Each row of a before or after table is a point. The points were changed in one or more steps. Then noise was added and the rows were shuffled. The steps act on columns, c1 being the first. What was done? A step turns or swaps two columns, mirrors them in a line or flattens them onto one, adds a multiple of one to another, or multiplies or shifts one. Angles are multiples of 10 degrees, from the lower column toward the higher: turns from -170 to 170, lines from 10 to 170 but not 90. Use the fewest steps. Two steps may share a column if one is a turn and the other turns, adds or multiplies; they go together, in the order done. Otherwise the lowest column goes first.

Before:
[[ 4.1 -2.1  2.9]
 [ 6.6 -5.9  1.8]
 [-1.6  0.0 -6.7]
 [-2.3 -4.0 -2.5]
 [-5.6 -0.2 -0.4]
 [-0.8  3.7 -7.7]
 [ 3.7  1.1  3.6]
 [ 2.7  7.8 -3.0]
 [ 0.8  5.3  3.1]
 [ 6.3  1.0  2.8]
 [-4.4 -5.1 -3.9]]
After (11 x 3):
[[ 5.4 -4.8 -1.7]
 [-6.2  1.8  4.0]
 [-2.9  5.2 -1.2]
 [ 6.6  0.1  1.5]
 [-4.5 -2.2  2.4]
 [ 3.2 -0.3 -4.9]
 [ 7.1  3.7  3.3]
 [-4.9 -6.0  4.6]
 [ 3.4 -3.9 -0.7]
 [-4.9  1.1  1.2]
 [ 1.1  8.2  3.9]]
Steps: turn c1 and c3 by 120 degrees

Before, 14 rows:
[[-0.4 -1.3  0.4 -4.1]
 [ 4.3  2.6  5.5  5.3]
 [-4.1  4.7 -2.3 -1.4]
 [ 1.8 -4.0 -1.8 -6.4]
 [ 5.6 -7.9  2.2 -4.7]
 [ 3.7  4.6  2.2  2.0]
 [ 3.8 -4.7  2.6  2.0]
 [ 4.1 -2.4  1.7 -6.6]
 [ 2.1  2.9 -3.0  2.1]
 [-0.9  0.8  3.2 -3.8]
 [-0.1 -1.6 -4.7  4.2]
 [ 0.5  5.0 -6.4  0.8]
 [-5.5  7.8  0.2 -6.6]
 [-4.1 10.8 -5.1  0.0]]
After:
[[ -1.4  -3.3   3.5  -1.0]
 [ -4.0   0.0   1.9  -4.3]
 [ -4.9  -5.0   3.4   1.2]
 [  4.6   3.2   2.1  -3.0]
 [  2.4   0.5  -2.4   4.2]
 [  0.3   2.8  -0.7   4.0]
 [ -4.2  -4.0  -2.2   3.1]
 [  4.0  -5.2   1.8  -0.5]
 [ -0.4   5.9   2.4   4.4]
 [  6.6  -4.1   0.4  -4.2]
 [ -6.1 -10.0  -1.2   4.1]
 [  3.1   4.5   2.9   5.0]
 [ -2.9  -5.2  -5.1   8.6]
 [  4.7   9.1   3.6   1.8]]
Steps: mirror c1 and c3 in the line at 30 degrees; turn c2 and c4 by 160 degrees

Before:
[[ -3.1  -2.0  -4.1   2.2   3.4   2.6]
 [  7.1   0.7  -4.1   4.1  -2.1   2.3]
 [ -2.1   7.5  -2.6 -14.7   2.9   0.8]
 [  7.7  -0.9  -2.7   5.3  -3.6  -0.8]
 [ -0.6   2.9  -1.0   5.6   2.5  -1.5]
 [ -2.9   1.4  -4.0  -1.3   3.1   1.8]
 [ -2.6  -2.4   9.9   2.5   3.0   0.8]
 [ -0.6  -0.6  -4.2   2.6   1.0  11.0]
 [  4.9   5.8   0.7   4.0  -8.3  -2.1]
 [  8.2   1.3   3.4   5.6   2.7  -2.2]
 [ -2.2   0.5  -2.6  -5.6   3.4  -1.4]
 [ -2.5   0.6  -4.1  -1.8   1.8   7.4]
 [ -0.5   1.5   2.8   2.4  -2.5  -0.3]
 [ -2.0   1.1   2.4  -6.8  -1.8   0.8]]
After, 14 rows:
[[ -1.8  -2.5  10.5   5.5   2.9   0.7]
 [  7.8   0.6  -3.8   6.8  -2.1   2.1]
 [ -0.8   0.8   2.5  -4.2  -1.4   1.3]
 [ -1.8   8.1  -2.5 -12.4   2.5   0.2]
 [  3.5   5.6   0.5   7.3  -8.8  -2.5]
 [ -1.8  -1.7  -4.2   5.1   2.6   2.9]
 [  1.1   0.8  -3.7   1.2   1.7   6.9]
 [ -1.1   2.1   2.7   5.0  -3.8  -0.5]
 [  5.3  -1.2  -4.2   5.4   1.1  10.9]
 [  7.8  -0.8  -2.7   7.9  -3.2  -0.5]
 [ -3.1   0.7  -2.7  -3.0   3.0  -1.2]
 [  6.7   1.8   3.8   8.3   2.9  -2.0]
 [ -1.9   1.6  -4.3   1.0   3.2   2.1]
 [ -1.0   2.8   0.2   8.5   2.9  -0.6]]
Steps: add 0.5 times c6 to c1; shift c4 by 3.0

Before:
[[-3.8  1.0 -1.9 -1.6  7.4  0.7 -1.8  0.5 -0.1]
 [ 2.6 -2.8 -0.4 -3.9  0.1 -0.5 -4.7 -3.7 -2.6]
 [ 4.8 -5.3 -2.6  4.6  4.2 -3.3  0.0  3.1  0.9]
 [-0.9 -1.6  4.0 -2.1  1.2  2.4 -1.3  1.0  0.5]
 [-3.0 -8.7  0.1  0.8  0.4  0.2 -3.3  1.0 -1.0]
 [-1.7 -3.0  3.1 -0.4  5.2  0.1 -3.3  6.3 -5.2]
 [-6.2 -6.6  7.4 -2.3 -5.8 -3.6 -4.6  0.6 -5.9]
 [ 2.1 -2.9 -0.9  3.0  2.5  0.0 -1.7 -0.8 -6.4]
 [ 0.6 -3.5  3.1  2.4 -2.2  0.5 -7.2  0.9  7.7]]
After (9 x 9):
[[  5.9  -2.8  -2.5  -4.6 -10.1  -8.1   3.8   1.7   2.0]
 [  0.4  -3.5  -1.7   6.3   4.6   3.5   7.8   0.8  -4.8]
 [ -1.9  -2.7   1.2  -7.2  -4.7  -4.0   1.2   1.2  -0.7]
 [  3.6  -6.4  -6.3  -4.6   8.6  12.2   5.7  -5.1   4.1]
 [  2.6  -8.7   0.2  -1.3  -0.5  -1.4   3.1  -1.8  -0.2]
 [  0.1  -5.6   2.1  -0.8  -9.8  -4.5  -0.5   5.8  -4.3]
 [  1.0  -1.5  -3.9   1.4  -0.3  -3.8   1.7  -0.3   1.8]
 [  2.2   1.3   2.3   0.4 -13.9 -12.7   1.1  -2.7   1.6]
 [ -4.7  -2.5   1.0  -0.8  -0.6   0.0   4.5   0.4   4.9]]
Steps: mirror c1 and c8 in the line at 60 degrees; turn c3 and c7 by 170 degrees; turn c4 and c9 by -110 degrees; multiply c5 by 2.5; turn c5 and c6 by -140 degrees
